Every row gives one point. Two turns around zero, p and q, are shown by what they do to some points. Write where each new point lands after one turn and then the other. Backwards means that the second turn is done in reverse. Each puzzle has new turns, and all numbers are rounded.
In the rows, 128 means zero.

Turn p:
[143 134] -> [141 119]
[ 68 117] -> [ 86 172]
[148 117] -> [130 105]
[154 143] -> [155 115]
Turn q:
[168  86] -> [91 83]
[116 142] -> [140 142]
[135 150] -> [151 124]
[ 93 134] -> [130 163]
Where do these land?
p, then q: [180 123] -> [85 98]
p, then q: [105 148] -> [158 128]
p, then q: [112 120] -> [135 145]
p, then q backwards: [ 90 144] -> [ 87 125]
p, then q: [154 107] -> [ 95 127]

Turn p:
[145 146 145] -> [148 106 134]
[144 118  61] -> [ 87 124  72]
[ 99 134 155] -> [151 152 151]
[124 113 151] -> [126 131 156]
Turn q:
[129 151 175] -> [118  77 137]
[146 115 120] -> [148 135 118]
[144 156 120] -> [143 124 157]
[93 90 97] -> [103 175 100]
Where do these land?
q, then p: [105 130 100] -> [162 139 124]
p, then q: [108 168 123] -> [167 136 148]
q, then p: [143 147 163] -> [ 94 127 154]
q, then p: [141 123 105] -> [143 107 119]
q, then p: [125 146 147] -> [115 137 149]
p, then q: [145  55 130] -> [ 57 112 112]

Turn p:
[147 144 116 123] -> [154 132 137 127]
[130 154  79 126] -> [170 145 113  99]
[172  92 120 130] -> [152  85 121 157]
[106 155 164 123] -> [ 98 158 156 126]
[146  88 131 109] -> [126  81 131 135]
[ 69 102 123 150] -> [ 82 134  82 109]
[127 162 162 135] -> [116 162 156 143]
Turn q:
[ 67 145 114 118] -> [107 119  94  76]
[130 118 110  90] -> [154 101 139 109]
[151 156 121 122] -> [158 149 124 130]
[146 125 118 181] -> [117 139 103 177]
[130  97 154  90] -> [125 107 177 113]
[144 127 151 167] -> [107 153 131 163]
Where do these land?
p, then q: [140 172  92 102] -> [172 153 167 128]
q, then p: [ 93 103 108 130] -> [113  98 103 105]
p, then q: [ 99 100 151 166] -> [105 111  77 114]
p, then q: [136 141 131 108] -> [126 139 151 127]
q, then p: [ 94 135 145 143] -> [115 140 126  91]
p, then q: [165 136 172 113] -> [ 84 156 149 149]
p, then q: [169 109  98 134] -> [145 111 135 176]
